Each row of a before or after table is a point. One or more steps were done to the points. Then noise was added and the rows were shuffled. The steps act on how far a point lies along the listed directions, d1 being the first. Name the steps. A step turns or swaps two directions, mirrors them in a line or flattens them onto one, adds a multiple of one to another, or multiplies one. Angles are multiples of 10 degrees, from the lower direction toward the higher: turns from -170 to 170, lines from 10 to 170 but not 90. Use the fewest steps. Two steps may share a direction if one is a turn and the other turns, adds or multiplies; they go together, in the order done. Otherwise the lowest direction goes first.
In the rows, zero is written as 128.

Directions:
(1): [105 180]
(2): [ 76 105]
Before, 12 rows:
[[163  48]
 [135 138]
 [136 148]
 [126  82]
 [141 123]
 [118 132]
 [177 123]
 [129  82]
 [134  92]
 [101 188]
 [157 175]
 [ 43  28]]
After (12 x 2):
[[121 121]
 [132 129]
 [138 133]
 [129 139]
 [ 85 102]
 [ 95 109]
 [146 136]
 [143 131]
 [124 118]
 [118 120]
 [230 171]
 [136 132]]
Steps: multiply d1 by 0; multiply d2 by -1

Directions:
(1): [ 81 129 123  69 169 178]
(2): [ 81 120  49 155 130 106]
(3): [ 85 199 153 167 110 150]
(4): [129  98 112 128  56 187]
Before, 13 rows:
[[ 87 137  67 160  50 183]
 [117 149 102 130  93 126]
 [157 157 208 140 167  68]
 [112 193 163 119 206 118]
 [109 105 111 131 143  82]
 [114 174 153 125 211  83]
 [115 207 144 124 179 107]
 [ 48 176 141 176  33 216]
 [114 108 115 107 113 133]
 [ 57 149 152 115  67 184]
 [ 78 165 120 155  83 210]
 [169  83  89  98 150 139]
 [139  85 101 134 152 106]]
After (13 x 6):
[[162 164 149 186 144  56]
 [145  82 110 129 140 129]
 [149 198 132 187 120  72]
 [101 110 119  94 137 132]
 [ 28 190 151 143  98 206]
 [113 147 115 121 108 132]
 [163 189 158 180 138  66]
 [ 61 164  89 114 116 188]
 [157  96  96  81 174 143]
 [178 128 182 180  83  84]
 [114  95 115 134 121  92]
 [ 48 167 156 107 129 148]
 [ 65 184 137 143 139 186]]
Steps: turn d1 and d4 by -60 degrees; add -0.3 times d3 to d1; multiply d2 by 0.7

Directions:
(1): [148  99 183  84 186 168 151 100 187  86 145]
(2): [ 64 144  63 103  99 162 147  59 170 132 122]
(3): [ 64  50 138 117 108 132 129 192 158 163 161]
Before (14 x 11):
[[118 135 130  99 139 146 149  91 154 118 132]
 [124 112 133 125 125 127 125 139 130 147 132]
 [137 126 147 119 158 145 143  99 152 101 128]
 [ 97  84 141 100 129 144 145  98 168 110 138]
 [146 131 142 127 129 108 130 126 123 112 118]
 [134 125 153 109 133 139 122 127 153 132 120]
 [157 116 140 119 153 140 122 128 134 111 142]
 [ 90 116  92 147  85 106 125 161 115 165 129]
 [106 161  70 186  54  69 123 165  37 194  96]
 [156 115 154 126 162 152 144 123 154 115 126]
 [143 127 136 130 149 133 122 129 159  99 139]
 [144 126 148 123 152 147 139 116 155 118 144]
 [124 127 148 106 141 155 145  78 159 108 123]
 [122 112 155 111 148 151 146 115 135 103 139]]
After, 14 rows:
[[107 139  88 140 113 128 117 126 151 125 133]
 [204  81 248 106 211 125 157 161 135  94 140]
 [ 94 133 105 145  81 118 119 133 106 155 119]
 [113 113 128 116 119 117 137 123 145 121 124]
 [ 85 127  93 143 102 124 132 125 126 142 124]
 [124 151  91 153  90 101 120 104  90 133 101]
 [104 140  97 141 107 136 131 117 135 147 133]
 [143 140 128 126 137 129 126 110 127 131 124]
 [121 146 119 123 105 133 117 119 138 141 108]
 [114 125  89 122 117 146 125 114 135 129 137]
 [100 131  86 135 106 144 136 113 142 149 115]
 [193 141 172 131 166 116 132 130 117 102 124]
 [ 97 140 103 132 100 134 132 112 103 133 127]
 [108 139 107 139  98 104 127 140 100 156 124]]
Steps: turn d1 and d2 by 130 degrees; multiply d3 by -1

Directions:
(1): [ 75 103  78 170 124  68 133 185 107 128  99 209 104 154 111  95 115 163
  79 191]
(2): [147 123 103 141 211 107 153 165 129 131 215 187 165  70 173 122 154 132
 191 126]
(3): [210 204  48 140 103 124 102  91  82 162 134 159 150 142 145 182 150 145
  81 126]
(4): [197 102 125  64 117  71 149 130 116 163 202  83 106 137  67  97  81 137
 125 184]
(5): [156 109 149 205  57  99 215 175 141 120 171 122 118 161 136 166 137  86
 110  76]
Before:
[[141 156 116 182  92 164 140  94 124 123 102 150 136 148 164 185 152 113
  103  61]
 [103  63 154 158 128  97 200 186 163 116 176 156  99 113 111  97 106 137
  155 128]
 [ 89 102 133 176 140 118 166 151 129 116 128 158 136 129 155 129 133 124
  140 115]
 [ 43  75 140 180 154 141 160 171 160 111  91 184  99 131 147  98 134 133
  135 156]
 [116 126  87 175 109  92 131 146 114 134 109 200 109 170 150 130 161 150
   82 143]
 [151 138 122 149 140 140 132 105 100 123 152 135 152 114 144 145 154 105
  145 117]
 [ 45 106  93 135 249 113 108 153 124 102 125 207 154  96 164  86 134 170
  164 186]
 [114 129 137  80 199 139 113 127 138 132 161 112 135  87 140  75 120 149
  186 148]
 [135 149 101 140  85 106  95 129 123 149  91 157 122 151 117 123 110 157
   74 164]
 [120 114 126 153 157 150 148 147 144 117 124 165 149 101 145 107 137 119
  148 145]]
After (10 x 20):
[[ 97 113 136 188  76  97 183 184 137 121 124 129  99 168 126 109 117 126
  100 120]
 [127 122 114 129 116 118 110 107  89 128 112 134 122 142 101 116 125 127
  107 167]
 [104  59 117 175 159  37 213 209 129 115 204 168 118 145 121  95 104 133
  136 179]
 [194 157 123 119 141 127 122 121 138 154 184 135 161  96 156 143 134 130
  153 118]
 [161 127 103  96 194 110 112 116 122 146 184 170 139 106 158 108 160 154
  162 153]
 [120  97 125 141 139 126 153 154 138 122 121 157 128 120 117  89 114 125
  128 172]
 [ 88  65 157 130 196 136 167 160 170 125 162 155 113  96 146  83 127 127
  188 161]
 [ 47 106 134 170 168 154 135 153 157 100  92 200 124  95 154 108 139 155
  156 114]
 [ 82  97 130 122 176 119 131 131 123 125 125 148 132 116 133  97 114 145
  153 155]
 [149 126 116  48 155 143  82  64 115 150 124 108 116 120  94 104  93 157
  130 162]]
Steps: swap d1 and d2; turn d3 and d4 by -30 degrees; turn d4 and d5 by 150 degrees
